Rows are points. The ring and each string are closed loops that go straight from each point to the next, and from the last back to the first. Before rounding, they use only three directions, however many columns there are. How many times does the string pass through the ring? Passing back the other way cancels.

Ring:
[[ 0.48  0.16  0.70]
 [ 0.08  0.05  0.65]
 [-0.29 -0.10  0.17]
 [-0.27 -0.12 -0.18]
 [-0.01  0.09 -0.46]
 [ 0.41  0.37 -0.27]
 [ 0.72  0.33  0.34]]
String:
[[ 0.22  0.30  0.66]
 [ 0.14  0.21  0.36]
 [ 0.26 -0.08  0.54]
 [ 0.21 -0.13  0.49]
 [ 0.12  0.13  0.20]
 [-0.29  0.23  0.34]
 [-0.54 -0.10  0.39]
 [-0.37 -0.30  0.20]
 [-0.20 -0.43  0.05]
 [ 0.03 -0.02  0.05]
 [-0.03  0.16  0.03]
 [-0.01 -0.23 -0.21]
 [-0.16 -0.35 -0.59]
 [-0.16 -0.14 -0.70]
 [ 0.08 -0.15 -0.65]
 [ 0.21  0.05 -0.18]
 [ 0.28  0.05 -0.09]
 [ 0.40  0.11 -0.37]
 [ 0.49  0.18 -0.31]
 [ 0.42  0.20 -0.09]
 [ 0.81  0.33 -0.20]
 [ 0.88  0.58 -0.07]
 [ 0.62  0.55  0.13]
 [ 0.23  0.37  0.16]
 [ 0.51  0.17  0.26]
 [ 0.83  0.05  0.47]
 [ 0.74  0.05  0.54]
 [ 0.34  0.15  0.33]
 [ 0.15  0.43  0.46]]
Times through: 0
String:
[[-0.05  0.35 -0.39]
 [ 0.14  0.37 -0.67]
 [ 0.14  0.44 -0.23]
 [ 0.26  0.19  0.02]
 [ 0.51  0.18 -0.04]
 [ 0.93  0.27 -0.02]
 [ 0.92  0.50  0.17]
 [ 0.65  0.50  0.31]
 [ 0.21  0.46  0.25]
 [ 0.43  0.16  0.32]
 [ 0.71  0.04  0.62]
 [ 0.71  0.03  0.89]
 [ 0.48  0.08  1.02]
 [ 0.02  0.34  0.72]
 [-0.06  0.14  0.82]
 [-0.18  0.26  0.46]
 [ 0.01  0.17  0.22]
 [-0.05 -0.16  0.28]
 [-0.19 -0.39  0.19]
 [-0.47 -0.26 -0.02]
 [-0.45 -0.07 -0.17]
 [-0.45 -0.07 -0.35]
 [-0.18  0.21 -0.16]
 [ 0.10  0.11 -0.02]
 [ 0.05  0.23 -0.05]]
Times through: 3

Ring, 6 rows:
[[ 0.22  0.04  0.52 -0.02]
 [ 0.16 -0.07  0.31 -0.60]
 [-0.37 -0.10 -0.11 -0.68]
 [-0.69  0.07 -0.25 -0.19]
 [-0.50  0.22  0.03  0.35]
 [-0.16  0.18  0.35  0.50]]
String (27 x 4):
[[-0.69  0.31 -0.22  0.16]
 [-0.32  0.21 -0.01 -0.15]
 [-0.33  0.11  0.05 -0.07]
 [-0.72  0.07 -0.08  0.35]
 [-0.89  0.20 -0.16  0.64]
 [-0.77  0.30 -0.06  0.77]
 [-0.59  0.30  0.11  0.85]
 [-0.19  0.33  0.27  0.52]
 [-0.07  0.30  0.43  0.66]
 [ 0.07  0.22  0.33 -0.01]
 [-0.13  0.07  0.29  0.12]
 [-0.01  0.02  0.48  0.34]
 [ 0.17  0.00  0.61  0.29]
 [ 0.52  0.03  0.80  0.10]
 [ 0.54  0.09  0.68 -0.19]
 [ 0.12  0.10  0.35 -0.23]
 [-0.03  0.03  0.32 -0.05]
 [-0.07 -0.03  0.39  0.17]
 [ 0.17  0.01  0.65  0.42]
 [ 0.25  0.14  0.66  0.44]
 [ 0.19  0.24  0.53  0.30]
 [-0.04  0.19  0.28  0.04]
 [-0.29  0.07  0.18  0.16]
 [-0.49  0.14  0.16  0.60]
 [-0.66  0.21  0.04  0.71]
 [-0.71  0.17 -0.05  0.53]
 [-0.85  0.26 -0.21  0.49]]
Times through: 4

Ring:
[[ 0.45  0.20 -0.16 -0.56 -0.54 -0.61]
 [ 0.44  0.46 -0.19 -0.41 -0.59 -0.47]
 [ 0.28  0.50 -0.02  0.04 -0.29 -0.05]
 [ 0.01  0.27  0.16  0.41  0.04  0.32]
 [-0.34 -0.28  0.35  0.65  0.38  0.57]
 [-0.29 -0.51  0.39  0.51  0.45  0.45]
 [-0.03 -0.53  0.34  0.16  0.33  0.10]
 [ 0.36 -0.18  0.06 -0.41 -0.17 -0.45]]
String (27 x 6):
[[-0.30 -0.06  0.05  0.31 -0.12  0.24]
 [-0.04 -0.06  0.12  0.17 -0.02  0.10]
 [-0.51 -0.34  0.27  0.66  0.26  0.58]
 [-0.58 -0.60  0.48  0.85  0.62  0.78]
 [-0.28 -0.62  0.57  0.69  0.74  0.62]
 [-0.04 -0.42  0.43  0.36  0.48  0.30]
 [-0.09 -0.28  0.19  0.17  0.10  0.11]
 [-0.29 -0.58  0.27  0.27  0.24  0.22]
 [-0.26 -0.80  0.45  0.36  0.54  0.31]
 [-0.05 -0.72  0.58  0.40  0.73  0.34]
 [ 0.00 -0.41  0.41  0.31  0.45  0.25]
 [-0.05 -0.18  0.17  0.17  0.05  0.10]
 [-0.37 -0.40  0.24  0.43  0.20  0.37]
 [-0.65 -0.51  0.36  0.82  0.44  0.75]
 [-0.39 -0.22  0.47  0.93  0.59  0.83]
 [ 0.07  0.11  0.38  0.56  0.39  0.47]
 [ 0.00  0.07  0.14  0.24 -0.01  0.16]
 [-0.13  0.07  0.01  0.19 -0.20  0.12]
 [ 0.08  0.47 -0.03  0.19 -0.29  0.10]
 [ 0.48  0.75 -0.01  0.03 -0.29 -0.07]
 [ 0.52  0.53  0.07 -0.05 -0.16 -0.13]
 [ 0.26  0.20  0.08 -0.01 -0.13 -0.08]
 [-0.03  0.10 -0.05  0.02 -0.31 -0.05]
 [ 0.18  0.22  0.04  0.02 -0.18 -0.05]
 [ 0.50  0.59  0.11  0.08 -0.09 -0.01]
 [ 0.30  0.67  0.11  0.32 -0.08  0.22]
 [-0.14  0.28  0.09  0.45 -0.07  0.36]]
Times through: 3

Ring, 7 rows:
[[-0.26 -0.22  0.36  0.48 -0.46 -0.03  0.04 -0.04]
 [-0.30 -0.15  0.43  0.49 -0.99  0.15  0.02 -0.27]
 [ 0.11 -0.05  0.12 -0.04 -0.50  0.10 -0.04 -0.24]
 [ 0.41  0.01 -0.11 -0.38  0.01  0.00 -0.04 -0.11]
 [ 0.70  0.05 -0.35 -0.65  0.73 -0.19  0.03  0.20]
 [ 0.54 -0.04 -0.25 -0.43  0.84 -0.28  0.06  0.32]
 [-0.01 -0.19  0.15  0.18  0.09 -0.15  0.04  0.11]]
String:
[[ 0.06 -0.11  0.13  0.00 -0.35  0.05 -0.07 -0.21]
 [ 0.13 -0.06  0.10  0.01 -0.28  0.01  0.02 -0.08]
 [ 0.19  0.00  0.08 -0.05 -0.40  0.07  0.05 -0.12]
 [ 0.39  0.05 -0.07 -0.35 -0.25  0.09 -0.03 -0.19]
 [ 0.55  0.04 -0.23 -0.62  0.14  0.02 -0.12 -0.19]
 [ 0.46 -0.02 -0.18 -0.48  0.26 -0.05 -0.09 -0.09]
 [ 0.27 -0.06 -0.03 -0.18  0.09 -0.07  0.00  0.01]
 [ 0.48  0.05 -0.14 -0.30  0.27 -0.12  0.13  0.20]
 [ 0.90  0.14 -0.46 -0.79  0.93 -0.24  0.12  0.35]
 [ 1.04  0.12 -0.61 -1.03  1.34 -0.32  0.05  0.40]
 [ 0.69 -0.01 -0.38 -0.70  0.93 -0.24 -0.04  0.20]
 [ 0.31 -0.08 -0.07 -0.24  0.27 -0.12 -0.02  0.05]
 [ 0.42 -0.02 -0.13 -0.26  0.48 -0.20  0.10  0.25]
 [ 0.43  0.00 -0.13 -0.20  0.53 -0.24  0.18  0.37]
 [ 0.22 -0.07  0.02 -0.06  0.11 -0.11  0.07  0.11]
 [ 0.23 -0.13 -0.04 -0.17  0.29 -0.14 -0.03  0.05]
 [ 0.21 -0.19 -0.05 -0.12  0.58 -0.25 -0.03  0.18]
 [ 0.05 -0.25  0.05  0.02  0.43 -0.22 -0.07  0.11]
 [-0.02 -0.22  0.14  0.12  0.09 -0.13 -0.04  0.02]
 [ 0.02 -0.15  0.15  0.12 -0.08 -0.08  0.01  0.01]
 [-0.13 -0.13  0.31  0.45 -0.39 -0.06  0.17  0.11]
 [-0.50 -0.24  0.58  0.86 -0.87  0.02  0.15 -0.02]
 [-0.68 -0.31  0.69  0.96 -1.17  0.11  0.04 -0.24]
 [-0.31 -0.24  0.39  0.44 -0.69  0.07 -0.06 -0.25]
 [-0.05 -0.16  0.20  0.15 -0.34  0.01 -0.05 -0.16]
 [-0.09 -0.10  0.28  0.32 -0.55  0.03  0.10 -0.05]
 [-0.29 -0.10  0.46  0.58 -1.03  0.14  0.12 -0.16]
 [-0.42 -0.13  0.55  0.64 -1.39  0.26  0.03 -0.40]
 [-0.16 -0.14  0.31  0.22 -0.85  0.17 -0.10 -0.39]]
Times through: 4
String, 28 rows:
[[ 0.39 -0.05 -0.14 -0.38  0.26 -0.08 -0.07 -0.04]
 [ 0.35 -0.02 -0.06 -0.21  0.16 -0.10  0.06  0.10]
 [ 0.43 -0.05 -0.17 -0.40  0.40 -0.12 -0.04  0.04]
 [ 0.83  0.05 -0.47 -0.83  1.06 -0.26 -0.01  0.25]
 [ 0.80  0.00 -0.47 -0.83  1.15 -0.29 -0.05  0.26]
 [ 0.50 -0.06 -0.23 -0.47  0.66 -0.20 -0.03  0.15]
 [ 0.29 -0.05 -0.04 -0.14  0.22 -0.13  0.07  0.14]
 [ 0.53 -0.02 -0.23 -0.35  0.85 -0.31  0.14  0.42]
 [ 0.52 -0.11 -0.28 -0.43  1.14 -0.38  0.03  0.41]
 [ 0.31 -0.17 -0.13 -0.24  0.77 -0.29 -0.03  0.23]
 [ 0.14 -0.21  0.01  0.00  0.56 -0.27  0.02  0.24]
 [ 0.00 -0.16  0.16  0.25  0.10 -0.18  0.12  0.23]
 [-0.10 -0.15  0.26  0.40 -0.17 -0.12  0.16  0.19]
 [-0.33 -0.25  0.42  0.61 -0.42 -0.08  0.09  0.06]
 [-0.39 -0.30  0.42  0.54 -0.53 -0.01 -0.05 -0.16]
 [-0.18 -0.21  0.29  0.32 -0.43  0.00 -0.03 -0.13]
 [-0.08 -0.13  0.26  0.29 -0.42  0.00  0.06 -0.04]
 [-0.38 -0.16  0.51  0.69 -0.98  0.10  0.12 -0.13]
 [-0.58 -0.20  0.67  0.87 -1.41  0.21  0.07 -0.31]
 [-0.58 -0.22  0.65  0.78 -1.49  0.27 -0.03 -0.47]
 [-0.42 -0.20  0.51  0.52 -1.26  0.25 -0.10 -0.50]
 [-0.39 -0.13  0.52  0.54 -1.45  0.31 -0.03 -0.51]
 [-0.02 -0.03  0.26  0.26 -0.70  0.09  0.12 -0.10]
 [ 0.13 -0.04  0.12  0.06 -0.27 -0.01  0.08 -0.01]
 [ 0.17 -0.05  0.07 -0.03 -0.19 -0.01  0.04 -0.04]
 [ 0.28  0.01  0.01 -0.16 -0.21  0.02  0.04 -0.06]
 [ 0.59  0.08 -0.24 -0.61  0.09  0.03 -0.06 -0.15]
 [ 0.70  0.04 -0.37 -0.83  0.48 -0.05 -0.16 -0.14]]
Times through: 2

Ring:
[[-0.06  0.48 -0.16  0.69  0.34  0.18  0.28 -0.08 -0.36]
 [-0.34  0.31 -0.20  0.58  0.55  0.24 -0.08 -0.30 -0.56]
 [-0.38  0.05 -0.08  0.26  0.47  0.21 -0.33 -0.26 -0.49]
 [-0.27 -0.15  0.09 -0.07  0.28  0.16 -0.44 -0.09 -0.30]
 [-0.04 -0.32  0.31 -0.40 -0.01  0.08 -0.41  0.20 -0.03]
 [ 0.33 -0.32  0.49 -0.56 -0.38 -0.02 -0.14  0.55  0.34]
 [ 0.51 -0.18  0.49 -0.43 -0.52 -0.08  0.12  0.65  0.49]
 [ 0.57  0.07  0.38 -0.11 -0.50 -0.09  0.39  0.61  0.49]
 [ 0.44  0.32  0.17  0.28 -0.27 -0.02  0.53  0.42  0.27]
 [ 0.24  0.45  0.00  0.53  0.01  0.07  0.48  0.20 -0.02]]
String, 22 rows:
[[-0.23  0.65 -0.33  0.95  0.61  0.29  0.29 -0.25 -0.64]
 [-0.30  0.46 -0.25  0.73  0.61  0.30  0.07 -0.25 -0.65]
 [-0.53  0.50 -0.41  0.94  0.79  0.29 -0.05 -0.57 -0.79]
 [-0.34  0.28 -0.21  0.60  0.46  0.15 -0.09 -0.37 -0.43]
 [-0.15  0.11  0.00  0.25  0.25  0.13 -0.11 -0.08 -0.25]
 [-0.17  0.01  0.06  0.07  0.30  0.21 -0.23  0.01 -0.35]
 [-0.45 -0.17  0.02 -0.03  0.47  0.22 -0.60 -0.25 -0.50]
 [-0.38 -0.33  0.13 -0.22  0.27  0.11 -0.66 -0.19 -0.26]
 [-0.10 -0.27  0.24 -0.27  0.03  0.06 -0.41  0.07 -0.03]
 [ 0.08 -0.04  0.19 -0.04 -0.05  0.04 -0.07  0.17  0.04]
 [ 0.13 -0.28  0.39 -0.46 -0.12  0.09 -0.27  0.40  0.05]
 [ 0.36 -0.52  0.64 -0.88 -0.45  0.00 -0.31  0.69  0.37]
 [ 0.55 -0.43  0.66 -0.78 -0.67 -0.13 -0.07  0.77  0.64]
 [ 0.41 -0.11  0.39 -0.27 -0.43 -0.09  0.12  0.49  0.43]
 [ 0.29  0.01  0.28 -0.08 -0.23  0.00  0.13  0.38  0.21]
 [ 0.38  0.08  0.26  0.02 -0.34 -0.08  0.27  0.38  0.36]
 [ 0.74  0.22  0.35  0.09 -0.70 -0.22  0.69  0.64  0.75]
 [ 0.73  0.38  0.27  0.27 -0.56 -0.13  0.80  0.64  0.57]
 [ 0.35  0.30  0.16  0.23 -0.11  0.09  0.42  0.42  0.06]
 [ 0.16  0.20  0.12  0.20  0.03  0.12  0.19  0.25 -0.08]
 [ 0.13  0.27  0.03  0.38  0.01  0.03  0.25  0.10  0.01]
 [-0.02  0.73 -0.29  1.03  0.36  0.16  0.54 -0.16 -0.35]]
Times through: 1

Ring (8 x 12):
[[ 0.40 -0.33  0.38 -0.02 -0.64 -0.17  0.15  0.54  0.04 -0.03 -0.28  0.25]
 [ 0.28 -0.29  0.03 -0.08 -0.45  0.00  0.08  0.51 -0.13  0.01  0.04  0.03]
 [ 0.02 -0.20 -0.34 -0.21 -0.04  0.08  0.01  0.21 -0.22  0.14  0.42 -0.25]
 [-0.21 -0.15 -0.46 -0.32  0.29  0.00 -0.04 -0.15 -0.17  0.29  0.64 -0.39]
 [-0.32 -0.13 -0.30 -0.36  0.41 -0.19 -0.03 -0.43  0.00  0.38  0.59 -0.34]
 [-0.17 -0.13  0.08 -0.29  0.22 -0.37  0.08 -0.40  0.18  0.31  0.20 -0.12]
 [ 0.08 -0.17  0.38 -0.18 -0.12 -0.41  0.17 -0.12  0.24  0.17 -0.18  0.09]
 [ 0.27 -0.23  0.51 -0.09 -0.41 -0.37  0.20  0.17  0.21  0.06 -0.36  0.24]]
String, 29 rows:
[[ 0.40 -0.79  1.00  0.08 -1.09 -0.65 -0.05  0.41  0.48  0.20 -0.29  0.82]
 [ 0.51 -0.82  1.04  0.12 -1.24 -0.60 -0.03  0.60  0.43  0.13 -0.38  0.87]
 [ 0.39 -0.65  0.69  0.04 -0.93 -0.41 -0.01  0.51  0.26  0.12 -0.19  0.58]
 [ 0.20 -0.20  0.15 -0.13 -0.28 -0.15  0.14  0.25  0.01  0.06 -0.07  0.02]
 [ 0.26  0.23 -0.13 -0.20  0.06  0.11  0.39  0.28 -0.22 -0.16 -0.32 -0.35]
 [ 0.47  0.03  0.03 -0.07 -0.38  0.15  0.35  0.67 -0.24 -0.24 -0.42 -0.12]
 [ 0.41 -0.48  0.20  0.00 -0.76 -0.04  0.03  0.73 -0.08 -0.01 -0.01  0.24]
 [ 0.21 -0.62  0.17 -0.05 -0.66 -0.17 -0.12  0.47  0.02  0.19  0.30  0.27]
 [ 0.08 -0.37  0.05 -0.15 -0.28 -0.17 -0.02  0.18  0.01  0.19  0.25  0.05]
 [ 0.15  0.09 -0.30 -0.22  0.07  0.16  0.24  0.26 -0.27 -0.05  0.02 -0.38]
 [ 0.09  0.04 -0.52 -0.24  0.11  0.28  0.16  0.32 -0.39 -0.02  0.27 -0.47]
 [-0.07 -0.19 -0.57 -0.25  0.09  0.20 -0.04  0.19 -0.34  0.17  0.65 -0.40]
 [-0.18 -0.47 -0.34 -0.24 -0.05 -0.07 -0.22  0.01 -0.11  0.38  0.83 -0.14]
 [-0.15 -0.36 -0.23 -0.24  0.01 -0.13 -0.12 -0.06 -0.05  0.34  0.63 -0.14]
 [-0.40 -0.44 -0.49 -0.33  0.24 -0.12 -0.29 -0.31 -0.08  0.52  1.08 -0.27]
 [-0.48 -0.57 -0.37 -0.33  0.20 -0.27 -0.37 -0.44  0.05  0.64  1.17 -0.15]
 [-0.30 -0.50 -0.13 -0.27  0.06 -0.32 -0.24 -0.32  0.11  0.51  0.80 -0.04]
 [-0.12 -0.13 -0.17 -0.28  0.18 -0.15  0.05 -0.18 -0.02  0.24  0.34 -0.24]
 [-0.06  0.37 -0.42 -0.35  0.57  0.09  0.35 -0.19 -0.23  0.01  0.01 -0.63]
 [-0.44 -0.10 -0.25 -0.41  0.57 -0.32 -0.03 -0.69  0.11  0.47  0.62 -0.36]
 [-0.49 -0.56  0.14 -0.33  0.20 -0.66 -0.28 -0.77  0.40  0.71  0.81  0.09]
 [-0.43 -0.55  0.28 -0.30  0.12 -0.72 -0.23 -0.74  0.47  0.67  0.64  0.17]
 [-0.33 -0.42  0.39 -0.29  0.11 -0.73 -0.11 -0.70  0.48  0.57  0.37  0.17]
 [-0.15 -0.51  0.47 -0.20 -0.17 -0.65 -0.10 -0.38  0.43  0.46  0.25  0.29]
 [ 0.00 -0.32  0.26 -0.18 -0.17 -0.38  0.03 -0.09  0.20  0.26  0.11  0.11]
 [ 0.12  0.17 -0.04 -0.24  0.15 -0.06  0.33  0.02 -0.08 -0.03 -0.23 -0.29]
 [ 0.22  0.13  0.26 -0.19 -0.01 -0.21  0.38  0.04  0.07 -0.05 -0.47 -0.11]
 [ 0.31 -0.53  0.98 -0.01 -0.76 -0.69  0.10  0.14  0.51  0.18 -0.45  0.64]
 [ 0.43 -0.25  0.77 -0.02 -0.64 -0.44  0.28  0.32  0.29 -0.03 -0.65  0.40]]
Times through: 4
String (31 x 12):
[[ 0.56 -0.30  0.71  0.04 -0.82 -0.30  0.27  0.61  0.18 -0.12 -0.67  0.42]
 [ 0.53 -0.47  0.71  0.06 -0.94 -0.32  0.15  0.65  0.19 -0.05 -0.48  0.51]
 [ 0.49  0.09  0.21 -0.08 -0.35  0.03  0.42  0.56 -0.12 -0.25 -0.61 -0.06]
 [ 0.49  0.02  0.23 -0.06 -0.42  0.01  0.38  0.59 -0.11 -0.23 -0.56 -0.01]
 [ 0.57 -0.34  0.54  0.05 -0.85 -0.17  0.21  0.74  0.05 -0.13 -0.50  0.36]
 [ 0.50 -0.73  0.77  0.10 -1.13 -0.40 -0.02  0.70  0.25  0.07 -0.26  0.68]
 [ 0.56 -0.54  0.74  0.08 -1.03 -0.33  0.11  0.71  0.20 -0.03 -0.45  0.58]
 [ 0.51 -0.19  0.52 -0.01 -0.65 -0.19  0.30  0.57  0.08 -0.14 -0.59  0.26]
 [ 0.32  0.12  0.14 -0.15 -0.13 -0.04  0.39  0.29 -0.07 -0.14 -0.47 -0.14]
 [ 0.14 -0.19  0.18 -0.16 -0.20 -0.21  0.14  0.12  0.06  0.10 -0.06  0.02]
 [ 0.18 -0.45  0.57 -0.08 -0.50 -0.48  0.05  0.10  0.30  0.20 -0.13  0.37]
 [ 0.09 -0.40  0.49 -0.13 -0.36 -0.48  0.04 -0.03  0.30  0.25 -0.05  0.28]
 [ 0.05 -0.14  0.10 -0.20 -0.05 -0.22  0.14 -0.02  0.06  0.14  0.02 -0.07]
 [ 0.08  0.29 -0.15 -0.28  0.31  0.00  0.38 -0.05 -0.13 -0.05 -0.23 -0.43]
 [-0.05 -0.20  0.08 -0.23  0.02 -0.28  0.06 -0.16  0.11  0.25  0.17 -0.06]
 [-0.26 -0.42  0.14 -0.27  0.06 -0.49 -0.13 -0.44  0.27  0.48  0.49  0.06]
 [-0.50 -0.43  0.00 -0.36  0.32 -0.56 -0.23 -0.76  0.31  0.65  0.79 -0.05]
 [-0.41 -0.05 -0.29 -0.40  0.58 -0.27  0.00 -0.64  0.06  0.42  0.57 -0.40]
 [-0.23  0.26 -0.43 -0.40  0.66 -0.02  0.22 -0.42 -0.14  0.17  0.26 -0.61]
 [-0.48 -0.09 -0.38 -0.43  0.64 -0.25 -0.06 -0.70  0.04  0.48  0.74 -0.44]
 [-0.63 -0.42 -0.25 -0.42  0.51 -0.47 -0.29 -0.85  0.22  0.72  1.06 -0.21]
 [-0.35  0.04 -0.34 -0.40  0.60 -0.18  0.06 -0.56 -0.01  0.35  0.49 -0.46]
 [-0.08  0.24 -0.29 -0.33  0.47 -0.02  0.28 -0.22 -0.13  0.08  0.05 -0.50]
 [-0.02 -0.05 -0.07 -0.25  0.13 -0.15  0.14 -0.10 -0.01  0.15  0.12 -0.21]
 [-0.14 -0.36  0.15 -0.23 -0.02 -0.41 -0.05 -0.27  0.21  0.37  0.34  0.05]
 [-0.23 -0.39  0.37 -0.25  0.02 -0.63 -0.06 -0.52  0.40  0.47  0.28  0.16]
 [-0.12 -0.61  0.62 -0.16 -0.31 -0.75 -0.13 -0.36  0.52  0.49  0.21  0.43]
 [ 0.02 -0.52  0.47 -0.13 -0.38 -0.53 -0.06 -0.08  0.33  0.34  0.13  0.33]
 [ 0.20 -0.60  0.91 -0.04 -0.69 -0.72  0.01  0.03  0.52  0.28 -0.25  0.63]
 [ 0.42 -0.32  0.85 -0.01 -0.69 -0.51  0.24  0.29  0.36  0.01 -0.65  0.48]
 [ 0.38  0.11  0.27 -0.12 -0.22 -0.10  0.41  0.33 -0.02 -0.17 -0.59 -0.06]]
Times through: 2
